Rows are points. The points of each table are mixes of a few directions, plus a little noise. Count the directions of each table, and those that both share. Where both have some left over, give the other angles between the two spaces (their principal angles), to ten degrees, smallest first.

First (7 x 3):
1.9	-2.0	-3.4
0.8	-0.2	-5.1
-0.7	1.0	0.0
0.0	-0.6	2.9
0.7	-0.8	-0.8
-4.8	5.4	7.1
2.1	-2.8	-0.7
Second (6 x 3):
0.2	0.0	-1.6
-2.1	1.9	5.8
0.4	0.1	-3.7
-0.5	1.0	-1.2
3.2	-3.5	-5.2
-1.2	0.6	6.0
Directions: first 2, second 2, shared 2

First (7 x 6):
0.4	-5.1	3.6	11.8	-6.1	2.5
0.0	0.3	-0.2	-0.6	0.3	-0.2
0.1	-1.7	1.2	3.9	-2.0	0.8
-0.1	1.8	-1.2	-4.1	2.1	-0.9
-0.2	2.2	-1.6	-5.2	2.7	-1.1
-0.1	0.8	-0.6	-1.9	1.0	-0.4
-0.1	1.7	-1.2	-3.8	2.0	-0.8
Second (8 x 6):
0.2	-2.7	1.9	6.3	-3.2	1.3
-0.2	2.5	-1.8	-5.8	3.0	-1.2
-0.1	1.5	-1.1	-3.6	1.8	-0.8
0.3	-3.2	2.2	7.4	-3.8	1.6
-0.3	3.9	-2.7	-9.0	4.6	-1.9
0.1	-1.3	0.9	3.0	-1.6	0.6
0.1	-1.6	1.1	3.7	-1.9	0.8
-0.1	0.9	-0.6	-2.1	1.1	-0.4
Directions: first 1, second 1, shared 1

First (8 x 9):
-3.9	2.7	1.7	-0.3	-3.4	-2.6	0.1	-7.1	-1.7
-0.7	1.8	2.2	0.6	-2.3	-1.2	0.2	-2.9	0.4
-3.0	-3.0	-5.6	-1.4	2.2	2.6	-0.1	-0.2	-4.1
-1.7	0.2	0.7	2.3	-3.3	2.8	0.6	-3.9	-0.9
1.0	1.1	3.2	2.8	-3.2	1.6	0.6	-1.7	1.7
1.1	-3.7	-3.7	1.0	2.2	5.3	0.2	4.1	-0.9
1.8	-0.3	-0.7	-2.0	3.2	-2.4	-0.6	3.9	1.0
5.5	1.2	2.2	-3.0	4.7	-6.1	-1.0	7.8	4.6
Second (8 x 9):
-0.2	-1.5	1.9	-0.2	-2.4	-0.7	-0.5	-4.8	-0.5
0.1	1.1	4.2	0.8	1.5	2.8	4.8	-1.9	1.6
-0.1	-3.8	6.6	-1.7	-2.7	-0.4	-0.1	-2.8	-1.1
0.0	2.3	-8.2	0.9	1.0	-1.7	-3.2	3.2	-0.2
0.0	0.4	-5.0	-0.1	-0.1	-1.9	-3.4	2.7	-0.8
0.0	0.7	-8.6	-0.3	0.2	-3.1	-5.8	5.8	-1.4
0.0	0.4	4.8	0.7	0.3	2.4	4.4	-4.1	1.4
0.2	0.4	4.4	-0.2	2.0	2.5	3.8	1.9	1.1
Directions: first 3, second 3, shared 0; angles 30, 60, 80

First (10 x 12):
-0.9	-1.2	-0.4	0.6	0.7	-0.7	0.4	-1.0	-1.6	0.7	-0.5	0.7
3.3	-1.9	-1.5	2.9	2.6	0.5	5.2	-3.0	-4.6	2.7	-3.2	-3.2
1.5	-1.3	4.9	4.3	-4.9	-1.4	1.8	0.6	6.1	0.7	3.2	5.6
-5.3	3.8	-9.8	-3.8	-0.1	-1.5	-2.0	-2.9	-1.7	1.9	1.3	-3.6
1.0	-5.6	1.5	2.2	-2.4	1.1	-0.7	-0.6	4.7	2.3	-0.4	-1.0
-2.1	2.7	-2.6	-2.7	2.8	-0.5	-1.2	-0.1	-4.5	-1.5	-0.9	-0.5
2.4	-0.4	2.8	0.2	-0.3	1.3	-2.2	2.0	1.6	-3.1	-1.2	1.6
-3.5	5.4	-4.4	-4.4	0.2	-1.0	-6.2	1.1	-1.3	-5.0	0.3	2.7
4.1	2.8	1.7	-0.8	2.4	2.2	3.2	1.7	-2.0	-0.7	-1.0	-3.9
-0.4	-4.2	7.8	1.5	-0.9	0.2	1.6	2.3	3.2	1.9	2.3	1.6
Second (11 x 12):
-6.1	1.6	-3.9	3.7	-3.2	8.0	6.1	0.7	-0.1	5.8	-2.8	-0.1
-2.6	1.3	1.4	0.4	0.4	-3.2	-1.8	-0.2	-0.4	-3.2	2.7	-2.0
2.2	-1.3	-1.3	0.3	1.3	-2.1	-1.2	-2.0	-4.3	-2.2	0.4	0.9
2.5	-4.1	-2.3	1.5	-0.9	0.8	-3.8	-1.7	3.0	-0.8	-4.6	-0.2
4.7	-1.1	1.0	-5.9	-0.4	2.3	-3.8	2.8	1.6	-1.4	4.5	-5.6
-3.3	-0.7	1.9	3.2	-1.6	-0.7	2.1	-0.3	-2.7	-0.2	3.6	2.6
1.4	-0.3	-0.3	-2.5	0.6	-1.3	-4.4	0.2	-0.3	-3.8	2.6	-4.9
-0.8	-0.3	4.7	1.2	0.2	-4.7	-0.8	0.2	3.4	-1.1	0.6	3.4
2.1	0.8	-0.4	-0.7	1.4	0.1	2.8	-0.3	-2.1	2.1	-1.6	3.1
-3.8	4.1	-0.2	3.1	1.6	-1.0	5.3	-0.7	4.8	5.1	-9.2	5.7
3.8	0.0	-0.6	-4.2	0.7	1.9	-0.5	1.3	-3.0	-0.3	3.6	-2.8
Directions: first 6, second 6, shared 3; angles 60, 60, 80

First (10 x 18):
-0.5	2.3	-7.1	3.1	0.6	5.3	-0.8	-6.8	4.0	-1.6	0.5	2.6	7.7	2.2	-8.4	-0.2	2.3	1.7
0.5	-2.0	6.2	-2.7	-0.5	-4.7	0.7	6.0	-3.5	1.4	-0.4	-2.2	-6.8	-1.9	7.4	0.2	-2.1	-1.5
0.4	-1.8	5.5	-2.4	-0.5	-4.1	0.6	5.2	-3.0	1.2	-0.4	-2.0	-5.9	-1.7	6.5	0.2	-1.8	-1.3
0.2	-1.1	3.3	-1.4	-0.3	-2.5	0.4	3.2	-1.9	0.7	-0.2	-1.2	-3.6	-1.0	4.0	0.1	-1.1	-0.8
0.1	-0.6	1.9	-0.8	-0.1	-1.4	0.2	1.8	-1.1	0.5	-0.1	-0.7	-2.0	-0.6	2.2	0.0	-0.6	-0.5
-0.6	2.9	-8.7	3.9	0.8	6.4	-1.0	-8.3	4.9	-1.9	0.6	3.1	9.4	2.7	-10.3	-0.3	2.9	2.1
0.1	-0.4	1.3	-0.6	-0.1	-1.0	0.2	1.3	-0.8	0.3	-0.1	-0.4	-1.4	-0.4	1.5	0.0	-0.4	-0.3
0.0	0.0	0.1	0.0	0.0	0.0	0.0	0.1	0.0	0.0	0.0	0.0	-0.1	0.0	0.1	0.0	0.0	0.0
0.2	-0.8	2.4	-1.1	-0.2	-1.8	0.3	2.3	-1.3	0.6	-0.2	-0.9	-2.6	-0.7	2.9	0.1	-0.8	-0.6
-0.3	1.6	-4.9	2.2	0.4	3.7	-0.5	-4.7	2.7	-1.1	0.3	1.8	5.3	1.5	-5.8	-0.1	1.6	1.2
Second (9 x 18):
1.5	2.0	-4.3	-0.5	3.1	-1.0	-1.3	1.5	-1.6	-0.1	1.2	0.8	-3.8	-2.2	-2.4	-1.2	0.8	-2.9
-2.9	-2.0	5.3	2.9	-3.5	1.9	2.3	-2.2	4.3	-2.8	0.1	-3.6	6.4	-1.9	5.5	-3.3	0.3	-1.1
4.0	3.3	-1.8	-4.4	-0.2	-1.5	-1.5	0.2	-3.6	1.9	-2.7	5.3	-7.5	4.6	-6.7	1.6	-1.6	2.4
0.0	1.0	2.9	1.7	-4.0	0.2	2.1	-1.3	1.2	-3.5	1.6	-2.6	4.0	0.0	3.8	1.7	2.8	-1.1
-1.7	-0.3	-0.1	1.7	-1.7	-0.2	-0.2	-0.7	0.4	-1.5	2.0	-2.6	3.2	-0.1	3.9	1.7	1.9	-1.8
-1.3	-3.4	0.9	0.2	1.8	1.7	-0.6	0.2	1.6	-1.7	1.4	-1.7	4.4	-2.0	4.1	4.0	0.2	2.4
2.1	1.7	-5.2	-0.5	4.0	-3.4	0.7	4.2	-5.8	10.1	-2.0	4.5	-7.6	4.0	-10.1	-0.7	-1.9	2.1
-3.2	-1.5	0.0	-1.3	-2.4	0.5	-4.2	-3.2	1.6	-1.5	-1.0	-0.4	0.5	1.9	3.4	-1.3	-2.0	-1.5
1.7	-0.8	2.2	0.2	2.8	1.7	2.6	1.4	1.9	-1.0	-0.6	0.4	0.6	-4.3	-1.4	-2.5	-0.6	1.6
Directions: first 1, second 6, shared 0; angles 90

First (10 x 24):
5.7	-9.1	0.9	1.3	0.3	2.8	1.5	-2.3	4.4	3.4	7.5	5.4	-1.3	-6.3	-0.3	-5.9	9.7	-0.1	-5.0	-2.3	-2.2	1.1	-1.5	-6.0
-0.8	-0.1	4.0	-2.4	-0.3	1.1	-1.6	-1.1	1.5	-2.9	-0.9	-0.2	-1.0	-2.4	-0.4	0.3	-1.6	-0.9	-0.9	0.0	-2.0	-0.6	-0.8	1.8
-2.0	1.7	6.8	-1.7	5.8	1.7	-6.0	-4.1	-1.5	-4.8	7.6	-4.4	1.0	2.4	-0.7	-0.1	-3.0	1.9	-0.9	0.9	0.3	5.0	-0.2	-2.8
0.5	-3.2	-2.4	0.2	-0.1	-1.8	0.4	-2.1	-0.7	3.0	-0.2	2.0	-0.1	-1.6	1.6	-0.5	3.4	-0.7	-1.6	-2.4	0.3	-1.5	-1.1	-1.8
-0.7	-3.4	0.0	0.5	-0.1	-0.2	-0.7	3.2	3.5	0.9	-3.6	-2.0	2.7	-0.6	-3.7	4.7	-1.2	-1.5	2.7	-2.7	-2.1	-2.9	-1.1	-1.4
0.4	-3.9	-1.2	1.4	2.2	-1.4	-0.8	0.2	1.0	2.2	0.3	-1.0	3.2	0.7	-1.0	3.0	0.7	0.3	1.2	-2.7	-0.6	-1.2	-1.5	-3.5
3.9	1.2	-1.7	2.7	-2.3	2.1	4.9	5.0	2.6	0.2	-0.5	1.9	0.6	1.0	-0.7	-1.0	-0.5	2.1	2.0	3.6	-0.9	0.5	1.1	2.2
0.6	8.6	-0.2	-1.6	-2.3	-0.9	3.2	-1.9	-4.5	-3.8	-3.1	2.9	-2.6	1.8	6.7	-2.2	-5.0	3.0	-0.5	6.0	0.9	0.7	0.7	9.0
-2.3	5.3	-2.7	0.9	-0.2	-1.9	0.6	2.4	-3.0	-0.4	-3.6	-2.7	1.3	5.0	0.3	3.0	-4.7	0.9	3.5	1.7	2.1	-0.2	1.3	2.6
-5.5	2.8	-3.4	-1.2	-3.0	-1.5	-1.3	0.6	-3.4	2.3	-3.3	-2.0	-3.8	0.1	-1.8	-1.2	2.3	-4.8	-0.6	-2.1	4.1	-0.8	3.1	-0.2
Second (10 x 24):
-1.8	-1.2	1.6	-1.6	-0.4	-0.7	-2.0	-0.8	0.6	-1.0	-3.2	-0.2	0.3	-2.0	-0.3	2.3	-1.1	-1.7	-0.5	-2.0	-1.7	-2.8	-1.1	1.4
-1.0	12.7	1.5	-1.0	-8.7	6.6	4.6	6.7	-0.5	-5.3	-1.1	1.0	-8.9	-0.2	-2.3	-9.0	-1.4	-1.7	-1.0	9.4	2.7	4.3	7.8	9.6
0.9	-0.8	-4.9	1.8	-3.6	-0.5	3.4	2.5	-0.1	3.6	-2.7	2.9	-1.4	-1.3	0.2	-1.7	3.7	-1.4	-0.6	-0.5	1.0	-2.1	1.2	0.8
0.7	-2.2	4.5	0.0	1.0	3.1	-1.7	1.8	3.9	-2.4	2.1	-1.3	1.2	-1.5	-3.5	0.8	-0.8	-0.1	0.2	0.0	-2.7	0.4	-0.3	-1.0
1.3	-0.2	-6.2	5.1	-0.3	-0.3	2.9	5.6	-0.2	4.2	0.0	-0.7	3.1	4.3	-2.3	1.2	1.4	1.2	2.9	0.2	1.9	-0.2	1.9	-2.3
-3.3	-0.1	-1.0	0.4	1.2	-2.3	-2.8	0.1	-2.1	0.0	-3.7	-1.9	3.0	1.6	0.0	4.7	-2.6	-0.6	0.7	-2.4	-0.2	-3.3	-0.5	1.0
-0.2	-2.4	0.7	-3.0	0.7	-2.8	-0.8	-5.0	-0.3	0.6	-1.7	1.2	-1.0	-2.6	3.0	0.9	0.5	-0.9	-1.0	-2.4	-0.7	-1.4	-3.1	-0.7
2.2	-3.8	2.9	-0.1	5.6	-0.3	-3.4	-8.0	-2.6	-0.4	8.9	2.3	1.3	-0.9	4.6	-3.0	3.3	3.2	-5.1	-1.0	-0.4	2.7	-2.3	-3.8
1.0	0.4	-0.8	-1.2	0.5	-1.7	2.2	0.6	2.3	1.0	-1.7	-2.5	0.1	1.8	-0.8	2.4	-2.5	0.2	4.9	0.4	0.6	1.5	-1.6	-2.3
0.2	-2.3	1.8	-0.3	4.0	-1.2	-2.5	-3.6	-0.8	-0.3	3.1	-0.9	2.3	0.8	1.4	1.5	-0.6	1.6	-0.5	-1.4	-0.6	0.8	-2.1	-2.8
Directions: first 6, second 6, shared 5; angles 80

First (11 x 32):
1.0	12.7	0.1	-0.5	6.2	-3.8	-2.0	-0.5	1.3	1.7	-2.8	0.2	-6.8	-6.4	1.3	0.6	0.4	2.0	-5.2	-6.6	1.4	-3.6	-2.0	2.1	2.2	-0.9	1.4	-3.6	-8.9	-1.6	-0.8	5.5
3.5	3.9	-1.4	-1.7	3.6	-2.4	-2.4	-2.2	-2.8	-1.0	-9.4	0.4	-3.6	-3.5	0.2	3.7	-1.2	-0.5	-2.7	-0.3	2.5	-3.6	-1.9	-0.6	5.7	-3.6	-2.6	-5.4	-3.8	-2.4	0.8	3.2
-1.7	9.3	-0.6	-0.7	1.6	0.6	-0.3	1.0	3.5	0.9	5.4	0.9	-4.1	-4.7	2.1	-4.5	2.1	3.2	-2.6	-8.5	-1.4	1.4	-3.3	0.5	-3.3	4.2	3.4	0.1	-6.0	-2.8	-2.3	5.3
-2.3	0.3	0.4	0.6	-1.7	1.7	1.2	1.4	2.4	0.6	6.6	0.1	0.9	0.6	0.5	-3.4	1.3	1.2	0.9	-2.3	-1.8	2.6	-0.2	0.2	-4.1	3.3	2.3	2.9	0.5	0.3	-1.1	-0.1
-1.1	-4.9	-2.4	-1.8	-5.2	5.3	0.7	0.4	0.3	-2.6	4.2	1.4	2.4	1.0	1.0	-4.4	1.5	0.8	2.7	-1.2	-2.1	5.1	-3.3	-3.5	-3.5	4.5	0.1	1.5	3.2	-3.5	-1.2	1.1
0.7	-4.8	-0.9	-0.6	-2.0	1.4	0.1	-0.5	-1.6	-1.5	-1.8	0.2	2.0	1.7	-0.4	0.6	-0.4	-1.0	1.6	2.8	0.1	0.8	-0.2	-1.6	0.7	-0.4	-1.6	-0.3	3.0	-0.5	0.5	-1.2
1.8	-3.6	-2.1	-1.9	-1.7	1.8	-0.8	-1.3	-2.4	-2.4	-4.2	0.8	0.7	0.0	0.1	0.7	-0.4	-0.7	0.9	1.6	0.5	0.7	-2.1	-2.7	2.0	-0.4	-2.4	-2.1	1.7	-2.7	0.4	0.9
-2.3	-2.6	1.5	1.6	-1.9	0.8	1.7	1.5	1.8	1.1	6.0	-0.6	2.5	2.7	-0.4	-1.8	0.5	0.0	1.7	0.9	-1.5	1.8	2.1	1.0	-3.5	1.7	1.8	3.8	2.6	2.6	-0.3	-2.9
-1.1	-6.3	1.4	1.6	-2.3	0.5	1.5	0.7	-0.1	0.4	2.4	-0.9	3.9	4.3	-1.3	0.5	-0.5	-1.4	2.6	4.4	-0.6	0.9	3.2	0.5	-1.3	-0.5	0.0	3.0	4.8	3.2	0.8	-4.7
-0.4	4.5	3.2	2.7	4.3	-4.8	0.1	0.6	1.1	3.3	-0.3	-1.7	-1.4	0.1	-1.0	2.9	-1.0	-0.4	-2.0	0.8	1.1	-3.9	4.2	4.1	1.2	-3.1	1.2	0.7	-2.4	4.7	0.9	-2.3
1.9	-8.4	0.7	0.8	-0.8	-1.2	0.2	-1.1	-3.5	-0.7	-6.1	-1.0	3.6	4.3	-2.1	4.9	-2.3	-3.3	2.1	8.3	1.6	-2.0	3.5	-0.2	3.8	-4.6	-3.4	-0.5	5.3	2.9	2.4	-5.1
Second (8 x 32):
-7.9	1.4	-2.5	-3.0	-0.2	-11.8	-3.5	0.9	8.0	-3.8	1.8	-1.5	-1.8	4.3	-3.9	-1.7	-4.4	0.5	-1.4	-1.0	-6.3	-0.3	0.3	6.9	-2.0	0.6	6.7	4.0	2.4	1.8	2.8	-1.8
4.3	0.6	0.8	1.1	-0.5	8.4	2.1	-0.3	-4.1	1.9	0.7	1.5	0.4	-3.8	3.2	-1.0	3.5	0.7	0.7	-1.8	3.2	1.5	-1.9	-4.9	-0.1	1.5	-3.4	-2.4	-2.4	-2.8	-2.6	2.9
2.3	-2.8	2.8	2.8	0.9	1.3	1.7	0.0	-2.7	2.6	-1.2	-0.8	2.1	1.3	-0.2	3.1	0.1	-1.6	1.0	4.2	2.5	-1.7	3.7	-0.1	1.5	-2.8	-2.2	0.1	1.3	3.4	0.4	-3.3
0.4	-3.1	-0.4	-0.4	-0.6	-0.9	-0.5	-0.5	-1.0	-1.0	-2.7	-0.3	1.1	1.6	-0.9	1.6	-1.1	-1.1	0.7	2.8	0.1	-0.5	0.6	-0.1	1.5	-1.5	-1.1	-0.4	2.1	0.4	1.0	-1.4
-1.1	-1.8	0.5	0.6	-1.3	1.0	0.8	0.7	0.7	0.3	2.9	-0.2	1.5	1.4	-0.2	-1.0	0.4	0.1	1.1	0.5	-0.7	1.2	0.7	0.0	-1.8	1.1	0.7	1.8	1.6	0.9	-0.2	-1.3
8.3	1.4	3.7	3.7	3.7	6.9	2.5	-1.3	-7.8	4.9	-5.8	0.4	0.1	-4.5	2.7	5.1	2.6	-1.3	-0.6	2.4	7.4	-3.5	2.0	-4.1	4.9	-4.1	-6.6	-5.1	-3.9	0.7	-1.4	0.7
-0.1	-0.9	-2.6	-2.5	-1.4	0.1	-1.4	-0.8	-0.1	-2.7	-2.2	0.8	-0.6	-0.5	0.0	-0.9	-0.4	0.3	0.1	-0.9	-0.9	1.2	-2.9	-1.3	0.6	0.9	-0.3	-1.3	0.5	-3.1	0.2	2.1
-6.2	5.2	-2.2	-2.4	-0.6	-5.0	-1.8	1.4	7.1	-2.0	6.4	-0.1	-2.7	0.1	-0.7	-5.1	-0.7	2.6	-1.6	-6.1	-5.1	2.2	-2.4	3.6	-4.6	4.3	6.3	3.2	-1.4	-1.3	-0.2	2.2
Directions: first 3, second 4, shared 3

First (9 x 32):
-0.6	1.0	0.5	-2.4	-1.9	-1.7	-3.5	0.7	-2.5	-0.3	-0.4	-3.1	1.4	0.3	0.6	0.5	-2.5	0.1	0.2	-0.9	2.0	-6.3	-1.1	-2.2	-4.7	-0.3	3.9	1.9	-1.1	-0.7	0.0	0.1
1.2	-1.6	1.5	2.1	-1.0	-0.6	5.2	1.8	1.1	1.5	-1.0	2.8	-0.5	-1.4	-1.1	-0.9	0.0	-0.7	-2.6	0.9	-0.7	3.1	-0.1	1.3	3.7	1.7	-3.7	-0.7	-3.6	2.0	-1.7	-0.8
0.3	-0.1	2.3	-1.5	-3.9	-3.1	-0.1	2.9	-2.7	1.1	-1.7	-1.9	1.7	-0.9	-0.2	-0.1	-3.9	-0.5	-2.4	-0.4	2.3	-6.4	-1.7	-2.0	-3.3	1.2	2.1	2.2	-5.2	1.1	-1.7	-0.7
-2.1	2.9	-1.7	-4.8	-0.2	-0.5	-10.0	-2.0	-3.6	-2.2	1.1	-6.4	1.9	2.1	2.0	1.7	-2.1	1.0	3.6	-2.0	2.6	-9.5	-0.8	-3.6	-9.0	-2.7	8.3	2.6	4.1	-3.3	2.3	1.1
0.0	0.0	-0.2	0.1	0.3	0.2	0.1	-0.2	0.2	-0.1	0.1	0.2	-0.1	0.1	0.0	0.0	0.3	0.0	0.2	0.0	-0.2	0.6	0.1	0.2	0.3	-0.1	-0.2	-0.2	0.4	-0.1	0.1	0.1
-2.1	2.4	-6.7	-0.1	9.1	7.0	-7.1	-8.2	3.7	-4.1	4.7	0.0	-2.6	3.7	1.8	1.5	7.6	2.0	8.2	-0.4	-3.6	8.3	3.4	2.2	1.3	-4.9	1.0	-3.3	15.3	-4.9	5.8	2.5
1.0	-1.4	1.3	1.9	-0.8	-0.5	4.6	1.5	1.1	1.3	-0.9	2.5	-0.5	-1.2	-1.0	-0.8	0.1	-0.6	-2.2	0.8	-0.7	2.9	0.0	1.2	3.4	1.5	-3.3	-0.7	-3.1	1.8	-1.5	-0.7
1.1	-1.5	0.9	2.5	0.0	0.2	5.1	1.1	1.8	1.2	-0.6	3.2	-0.9	-1.1	-1.0	-0.9	1.0	-0.5	-1.9	1.0	-1.3	4.7	0.4	1.8	4.5	1.4	-4.2	-1.3	-2.2	1.7	-1.2	-0.6
1.3	-1.7	2.0	2.2	-1.6	-1.1	5.8	2.4	0.9	1.8	-1.4	2.9	-0.3	-1.6	-1.2	-1.0	-0.5	-0.8	-3.1	1.0	-0.5	2.7	-0.3	1.2	3.8	2.1	-3.9	-0.5	-4.6	2.4	-2.1	-1.0
Second (9 x 32):
-0.6	-3.4	1.6	3.0	2.9	-2.4	3.4	6.5	-3.0	-2.1	-2.3	0.3	-1.2	4.2	-0.2	-0.5	-1.8	0.5	2.4	1.7	-1.5	1.8	3.3	1.2	3.7	1.3	4.6	-3.5	2.2	0.4	0.5	3.5
2.9	0.7	-1.6	-0.9	-2.5	3.9	-4.7	-4.4	2.8	0.2	3.0	3.1	1.1	-2.8	1.6	1.5	4.9	0.0	-2.6	0.3	-1.3	1.9	-2.3	0.1	2.7	0.4	-4.5	2.5	1.2	0.1	-0.8	-4.8
2.8	-0.4	-2.0	0.5	1.3	4.5	-3.8	-4.6	2.5	0.4	3.2	5.0	0.2	-2.4	0.9	-0.2	4.1	-1.2	-4.0	-1.6	-1.9	3.5	-0.6	3.7	3.7	1.8	-6.0	1.2	0.3	-0.2	-0.5	-5.5
1.1	1.8	-1.2	-2.1	-2.1	2.1	-4.1	-4.3	1.6	0.9	2.0	0.3	1.1	-2.6	0.8	0.8	1.8	-0.2	-1.9	-1.1	0.6	-1.6	-2.3	-0.7	-1.8	-0.5	-2.5	2.7	-0.6	-0.4	-0.4	-3.2
-3.0	4.2	0.0	-3.5	-1.6	-2.2	0.8	-3.0	0.1	2.5	-0.9	-5.4	0.5	-2.1	-1.6	-0.9	-4.1	-0.4	0.4	-2.5	4.3	-6.1	-2.1	-2.8	-9.6	-2.7	0.4	2.0	-4.4	-0.7	0.3	1.7
-2.7	-2.9	2.3	4.1	4.8	-4.2	9.8	7.3	-2.3	-0.7	-4.1	-0.7	-2.7	4.3	-2.4	-2.3	-4.2	0.1	3.3	1.3	-0.6	3.6	4.5	1.9	2.4	0.5	3.4	-5.5	-0.2	0.9	0.7	6.4
0.9	-0.2	-1.4	-1.6	2.9	1.8	-7.9	-2.3	-2.6	-0.9	2.2	0.9	1.1	0.2	1.1	-0.8	-1.2	-1.6	-3.1	-4.1	0.6	-4.6	0.3	3.2	-2.8	2.0	0.9	1.9	-0.5	-1.8	0.5	-4.0
1.3	1.0	0.2	-2.6	-6.3	-0.1	-5.4	0.3	-0.5	-1.2	0.6	-2.4	2.3	-0.3	2.4	3.5	2.2	1.8	1.7	2.7	0.3	-4.0	-2.8	-5.4	-0.8	-1.4	3.7	2.9	2.9	-0.1	-0.5	-0.7
-2.5	-0.8	2.1	3.2	0.7	-3.5	11.8	4.6	1.3	0.9	-3.8	-1.2	-2.5	1.5	-2.6	-1.1	-1.7	1.0	3.7	3.1	-0.3	5.4	2.0	-1.1	2.3	-1.4	0.0	-4.2	-0.7	1.8	0.0	6.4
Directions: first 2, second 4, shared 1; angles 70
